Rows are points. The last column is the point's height on a tilted bowl or saddle (a function of degree 2), plus a little noise. Count its main directions that bend up, bend down and stay straight.

Points (18 x 4):
+0.32 -0.67 -0.06 -0.27
-0.10 +0.24 +0.06 -0.20
+0.31 -0.18 +0.39 -0.49
+1.11 -0.23 -0.06 -0.74
+0.01 -0.23 +0.21 -0.29
-0.21 +0.27 -0.50 -0.26
-0.12 -0.46 -0.10 -0.24
-0.13 +0.02 +0.27 -0.25
-0.35 -0.56 -0.30 -0.34
+0.14 -0.17 -0.46 -0.20
-0.03 +0.40 -0.41 -0.30
-0.38 -0.50 +0.35 -0.51
+0.21 -0.15 +0.29 -0.37
+0.42 -0.08 -0.14 -0.29
-0.65 -0.04 +0.11 -0.26
-0.26 -0.16 +0.51 -0.43
-0.61 +0.00 -0.15 -0.23
+0.61 -0.45 -0.25 -0.26
Directions: 0 up, 2 down, 1 straight

Points, 18 rows:
-0.16 -0.02 +0.30 -0.21
-0.44 -0.10 +0.40 -0.37
-0.57 -0.09 -0.51 -0.18
-0.08 +0.31 +0.03 -0.17
-0.47 +0.04 +0.85 -0.67
-0.19 -0.01 +0.08 -0.16
-0.41 +0.03 -0.22 -0.18
-0.43 -0.34 +0.09 -0.28
+0.23 -0.62 -0.28 -0.43
-0.74 +0.15 -0.09 -0.38
-0.05 -0.75 +0.08 -0.52
+0.28 -0.13 -0.05 -0.16
+0.29 -0.79 +0.00 -0.64
+0.19 +0.06 -0.44 -0.20
+0.01 +0.65 -0.04 -0.32
-0.49 -0.36 +0.06 -0.30
-0.31 +0.13 +0.56 -0.36
+0.29 -0.18 +0.25 -0.20
Directions: 0 up, 2 down, 1 straight

Points, 22 rows:
+0.13 -0.01 +0.03 -0.31 +0.03
-0.18 -0.52 +0.39 +0.21 +0.36
+0.12 +0.28 +0.11 -0.54 +0.15
-0.33 -0.68 +0.13 -0.03 +0.06
+0.20 +0.11 +0.30 +0.26 +0.33
-0.63 -0.40 -0.66 -0.09 -0.31
+0.09 +0.15 +0.24 -0.39 +0.16
-0.13 -0.09 -0.54 +0.19 -0.21
+0.03 -0.05 +0.60 -0.58 +0.38
-1.04 -0.12 -0.34 +0.29 -0.29
+0.48 +0.33 -0.10 -0.34 +0.06
+0.74 +0.10 +0.05 -0.19 +0.18
-0.12 -0.33 +0.21 +0.25 +0.22
+0.47 +0.04 -0.18 +0.28 +0.11
+0.09 -0.13 +0.22 +0.20 +0.23
-0.08 -0.57 +0.17 +0.06 +0.16
+0.33 +0.04 +0.32 +0.16 +0.33
-0.25 +0.07 +0.82 +0.18 +0.84
+0.35 -0.41 +0.28 -0.25 +0.23
-0.14 -0.63 -0.40 -0.20 -0.08
+0.23 +0.61 +0.17 -0.05 +0.25
-0.49 +0.45 +0.78 +0.15 +1.00
Directions: 2 up, 0 down, 2 straight

Points, 41 rows:
-0.02 +0.48 -0.05 -0.36 +0.21 -0.02 +0.25
+0.12 +0.04 -0.79 +0.00 +0.34 +0.29 +0.26
+0.01 -0.45 +0.63 -0.14 -0.36 -0.27 +0.26
-0.41 +0.25 -0.36 +0.36 +0.44 +0.09 +0.44
+0.32 +0.86 +0.12 -0.06 -0.30 -0.40 +0.47
+0.14 +0.35 +0.44 +0.54 -0.35 +0.05 +0.37
-0.50 -0.27 -0.08 -0.02 -0.76 -0.32 +0.12
-0.07 +0.21 -0.99 -0.30 +0.14 -0.31 +0.43
-0.07 +0.97 -0.11 -0.61 -0.02 -0.27 +0.59
-0.04 -0.25 -0.18 +0.07 +0.17 -0.83 +0.43
-0.27 -0.17 +0.16 +0.07 -0.29 +0.19 +0.06
-0.04 +0.10 -0.14 +0.39 -0.25 -0.12 +0.14
+0.30 +0.12 +0.06 +0.97 +0.07 -0.18 +0.59
-0.33 -0.02 -0.33 +0.39 +0.07 -0.20 +0.27
+0.38 -0.46 +0.15 -0.29 -0.20 +0.11 +0.21
-0.19 +0.23 +0.68 -0.34 +0.14 +0.44 +0.47
-0.34 +0.04 +0.25 -0.01 -0.19 +0.49 +0.16
-0.07 +0.58 +1.12 +0.02 -0.03 -0.19 +0.59
+0.25 +0.27 -0.36 +0.39 -0.24 +0.21 +0.15
-0.08 +0.01 -0.48 +0.17 -0.13 +0.46 +0.08
-0.03 -0.18 -0.38 +0.11 +0.70 -0.13 +0.39
+0.05 +0.22 -0.41 -0.25 +0.35 -0.25 +0.22
+0.51 -0.10 -0.58 -0.45 -0.16 -0.35 +0.29
-0.02 -0.25 -0.42 +0.04 +0.49 -0.15 +0.29
-1.08 +0.11 -0.30 -0.24 -0.14 -0.48 +0.62
-0.08 -0.22 +0.06 +0.07 +0.53 +0.28 +0.33
-0.48 -0.09 -0.31 +0.30 -0.07 +0.36 +0.16
-0.14 -0.02 -0.29 -0.27 -0.01 +0.39 +0.13
-0.32 +0.34 -0.14 -0.57 +0.58 -0.42 +0.53
-0.54 -0.09 -0.01 -0.32 +0.10 +0.52 +0.32
+0.40 -0.37 -0.03 +0.32 +0.49 +0.45 +0.42
-0.19 +0.17 +0.06 -0.09 -0.56 -0.14 +0.09
-0.31 +0.30 -0.19 +0.20 +0.33 +0.51 +0.38
-0.10 -0.36 -0.48 -0.19 -0.27 -0.48 +0.24
-0.25 -0.28 -0.06 -0.23 -0.39 -0.13 +0.06
-0.95 +0.43 +0.11 -0.36 +0.10 +0.27 +0.59
+0.21 +0.39 +0.20 +0.18 -0.17 -0.18 +0.20
+0.74 +0.17 +0.19 -0.15 +0.33 -0.08 +0.20
-0.28 -0.31 +0.69 -0.79 -0.17 -0.43 +0.51
-0.01 +0.32 +0.23 +0.57 -0.04 -0.02 +0.32
-0.48 +0.33 -0.29 +0.27 +0.00 +0.51 +0.30
Directions: 5 up, 0 down, 1 straight

Points (43 x 7):
+0.20 -0.12 +0.16 +0.47 +0.08 -0.43 +0.53
-0.21 +0.33 -0.21 +0.14 +0.06 +0.47 -0.11
-0.45 -0.41 +0.49 -0.77 -0.37 +0.26 +0.36
+0.33 -0.27 +0.25 +0.31 +0.20 +0.25 +0.15
-0.08 -0.19 +0.09 -0.21 +0.53 +0.05 +0.14
+0.03 +0.25 -0.24 +0.06 +0.25 +0.14 +0.07
-0.21 -0.67 -0.39 -0.82 -0.87 +0.21 +0.69
+0.57 +0.58 -0.35 +0.05 -0.01 +0.71 +0.36
-0.09 -0.26 -0.04 +0.31 -0.28 -0.20 +0.35
+0.25 -0.38 +0.52 +0.07 +0.14 -0.18 +0.29
+0.49 -0.24 -0.08 -0.40 -0.27 +0.32 +0.11
+0.09 +0.06 -0.07 -0.16 +0.21 -0.52 +0.33
+0.71 -0.01 -0.36 -0.39 +0.20 +0.06 +0.21
+0.02 -0.15 -0.13 -0.84 -0.42 +0.15 +0.32
+0.12 +0.63 -0.02 -0.59 +0.04 -0.26 +0.42
-0.16 -0.65 -0.26 +0.34 +0.34 +0.34 -0.05
-0.32 -0.50 +0.30 -0.39 +0.00 -0.10 +0.30
+0.35 -0.14 +0.25 -0.52 +0.13 +0.20 +0.10
-0.15 -0.67 +0.29 +0.41 -0.64 -0.47 +0.93
-0.40 +0.08 +0.18 +0.13 +0.08 -0.22 +0.27
-0.88 -0.37 -0.12 +0.48 +0.77 -0.72 +0.55
+0.22 +0.42 -0.46 +0.02 +0.25 +0.08 +0.24
-0.05 -0.36 -0.22 -0.45 +0.02 -0.67 +0.46
-0.74 -0.21 -0.03 -0.01 +0.58 -0.17 +0.02
-0.04 -0.54 +0.37 +0.18 -0.22 +0.16 +0.17
+0.06 +0.20 -0.03 +0.05 -0.28 +0.26 +0.07
+0.71 +0.26 -0.33 -0.47 -0.15 +0.09 +0.21
+0.43 +0.14 +0.20 +0.06 +0.45 +0.31 +0.14
-0.06 +0.62 -0.66 +0.03 -0.66 +0.04 +0.81
+0.46 -0.10 +0.31 -0.36 +0.04 -0.45 +0.21
+0.10 +0.01 -0.12 -0.15 +0.18 -0.60 +0.37
+0.01 +0.05 +0.20 -0.45 -0.06 +0.35 -0.01
-0.07 +0.16 +0.18 -0.43 +0.53 +0.40 +0.11
-0.18 +0.15 -0.33 +0.05 +0.09 +0.15 -0.05
-0.11 -0.09 +0.71 -0.10 -0.57 +0.28 +0.06
+0.36 -0.09 -0.23 +0.09 -0.24 -0.23 +0.30
+0.13 -0.65 +0.16 -0.02 -0.24 -0.08 +0.31
-0.47 +0.22 +0.81 -0.45 -0.22 -0.18 +0.55
+0.17 +0.14 -0.08 +0.55 -0.05 -0.36 +0.61
+0.26 -0.32 +0.60 -0.13 -0.46 -0.49 +0.40
-0.13 -0.79 +0.33 +0.35 +0.02 +0.42 +0.13
-0.52 +0.62 -0.64 +0.28 +0.28 +0.61 -0.25
+0.04 +0.10 +0.09 -0.03 -0.30 -0.10 +0.21
Directions: 4 up, 1 down, 1 straight

Points (71 x 9):
+0.24 +0.00 -0.17 +0.10 -0.29 +0.30 -0.01 +0.11 +0.32
-0.13 +0.03 +0.33 -0.17 -0.20 -0.81 +0.35 +0.33 +0.27
-0.26 +0.28 +0.10 -0.08 +0.61 -0.20 +0.03 +0.17 +0.06
-0.08 +0.24 -0.08 -0.40 -0.18 -0.21 -0.47 +0.00 -0.09
+0.28 -0.35 +0.53 -0.05 -0.11 -0.17 +0.12 -0.73 -0.57
+0.56 -0.15 -0.56 -0.18 -0.23 +0.11 +0.22 +0.10 +0.20
+0.23 +0.14 +0.18 -0.26 -0.23 +0.40 -0.36 -0.14 +0.31
-0.21 -0.11 +0.07 +0.30 +0.01 +0.22 +0.95 -0.16 +0.38
+0.07 -0.01 +0.21 +0.08 +0.22 -0.06 +0.27 -0.14 +0.06
-0.27 -0.34 -0.39 -0.27 +0.78 -0.56 -0.07 -0.22 -0.08
+0.36 +0.21 +0.28 -0.10 -0.29 +0.48 -0.05 -0.06 +0.57
+0.53 -0.49 -0.48 +0.12 +0.07 +0.08 +0.03 -0.14 +0.25
+0.38 +0.23 +0.83 -0.09 -0.03 +0.31 +0.16 -0.07 +0.46
-0.35 +0.07 -0.06 -0.19 -0.38 +0.14 -0.47 -0.05 -0.02
-0.30 -0.24 -0.53 +0.11 +0.00 -0.45 -0.61 -0.20 -0.10
+0.15 -0.08 +0.18 -0.06 +0.14 -0.15 +0.22 +0.53 +0.20
+0.60 +1.01 -0.09 -0.34 +0.93 -0.37 +0.07 +0.55 +0.56
+0.08 -0.03 -0.24 +0.01 +0.67 +0.14 +0.31 -0.29 +0.09
+0.04 +0.02 -0.12 -0.19 -0.09 -0.44 -0.01 -0.64 -0.38
-0.34 +0.59 +0.15 -0.09 -0.13 -0.04 +0.13 -0.22 +0.33
-0.01 +0.44 +0.29 -0.19 +0.44 +0.15 -0.52 +0.20 +0.22
-0.42 +0.29 +0.32 +0.62 -0.27 +0.21 +0.09 +0.42 +0.43
+0.36 -0.37 -0.36 +0.84 -0.55 -0.07 +0.30 -0.24 +0.53
+0.19 -0.09 +0.39 +0.09 -0.26 -0.01 +0.15 +0.20 +0.19
+0.06 -0.40 +0.20 +0.15 +0.27 -0.68 +0.08 -0.03 +0.00
+0.40 -0.05 -0.26 +0.02 +0.58 +0.11 -0.42 +0.61 +0.31
+0.13 +0.19 -0.63 +0.21 -0.36 +0.34 +0.41 -1.03 +0.37
+0.03 +0.40 +0.40 -0.30 -0.27 +0.71 -0.76 +0.48 +0.82
-0.36 +0.31 -0.28 +0.34 -0.35 +0.00 +0.71 -0.40 +0.51
+0.40 +0.13 +0.10 +0.01 -0.55 +0.65 +0.41 -0.34 +0.79
-0.39 +0.21 -0.38 +0.17 -0.26 -0.18 +0.05 -0.07 +0.11
+0.01 +0.12 -0.03 -0.07 -0.10 -0.01 +0.03 +0.43 +0.21
-0.69 -0.39 -0.19 +0.09 +0.18 -1.14 +0.40 -0.34 +0.41
-0.56 +0.94 -0.43 +0.48 -0.05 +0.27 +0.24 -0.23 +0.53
+0.34 +0.35 -0.33 +0.64 -0.07 +0.36 +0.15 -0.46 +0.71
+0.16 +0.03 -0.27 +0.28 +0.92 -0.20 +0.19 +0.23 +0.19
-0.37 +0.52 +0.03 -0.27 -0.04 -0.11 +0.49 -0.08 +0.40
-0.82 -0.30 +0.12 -0.13 +0.19 -0.56 -0.27 -0.20 -0.08
+0.30 -0.18 -0.25 -0.47 -1.14 -0.43 +0.21 +0.03 -0.79
+0.08 +0.00 -0.48 -0.01 -0.09 +0.57 -0.18 -0.11 +0.29
-0.48 +0.09 +0.58 +0.17 -0.45 -0.10 -0.12 +0.28 +0.21
+0.44 -0.33 -0.39 +0.28 -0.74 -0.15 -0.51 -0.20 -0.01
+0.37 -0.51 -0.30 +0.13 +0.41 -0.12 +0.06 -0.02 +0.15
+0.52 -0.05 -0.27 +0.20 +0.32 -0.34 -0.25 +0.60 +0.63
+0.64 -0.06 +0.51 -0.03 +0.16 -0.69 +0.57 -0.12 +0.15
+0.13 -0.11 -0.04 -0.28 +0.46 +0.32 -0.11 -0.44 -0.01
-0.58 +0.09 +0.79 -0.08 -0.22 +0.88 -0.40 +0.14 +0.50
-0.22 -0.20 -0.54 -0.69 -0.33 +0.06 -0.49 -0.08 -0.36
-0.52 -0.22 -0.25 -0.92 +0.00 -0.47 -0.15 +0.10 -0.21
-0.29 +0.39 +0.07 -0.09 -0.76 -0.28 +0.29 +0.37 +0.37
-0.65 +0.30 +0.54 -0.01 +0.36 +0.30 -0.32 +0.54 +0.06
-0.03 +0.28 -0.56 +0.25 -0.26 -0.08 +0.04 +0.32 +0.25
-0.93 -0.13 -0.29 +0.30 -0.44 +0.84 +0.03 -0.04 +0.39
-0.01 +0.20 -0.18 +0.09 +0.21 -0.15 -0.29 -0.29 +0.02
+0.03 +0.09 +0.27 +0.19 +0.44 -0.08 -0.36 -0.49 -0.05
+0.00 +0.26 +0.20 -0.09 +0.39 -0.05 -0.11 -0.62 -0.05
+0.44 -0.42 +0.32 -0.51 +0.14 +0.03 +0.12 +0.12 -0.20
-0.02 +0.28 +0.10 -0.58 -0.01 +0.11 +0.27 -0.34 +0.07
+0.23 -0.50 +0.02 +0.65 -0.46 -0.03 -0.11 +0.00 +0.29
+0.54 -0.12 +0.68 +0.29 -0.23 -0.45 +0.09 -0.44 +0.03
+0.79 +0.07 +0.56 +0.02 -0.07 +0.08 +0.01 +0.01 +0.62
-0.10 +0.17 -0.02 +0.08 -0.21 -0.48 -0.44 -0.19 +0.02
-0.11 -0.42 +0.14 +0.52 +0.40 -0.64 -0.31 +0.36 +0.41
-0.25 +0.03 -0.62 +0.58 -0.34 +0.18 -0.37 +0.37 +0.16
+0.35 -0.01 -0.31 +0.35 -0.90 -0.42 +0.43 -0.30 +0.07
+0.03 +0.37 -0.03 +0.41 +0.17 +0.19 -0.04 +0.38 +0.39
+0.01 +0.48 -0.19 -0.01 -0.29 +0.23 +0.13 +0.09 +0.39
+0.00 -0.21 -0.36 +0.59 +0.09 -0.60 +0.26 +0.07 +0.52
-0.22 -0.29 +0.47 +0.22 +0.16 +0.22 -0.35 +0.05 -0.11
-0.03 -0.15 +0.43 -0.07 -0.35 +0.19 -0.42 +0.40 +0.18
+0.31 -0.23 +0.79 -0.34 +0.44 +0.13 +0.06 +0.17 -0.17
Directions: 4 up, 2 down, 2 straight
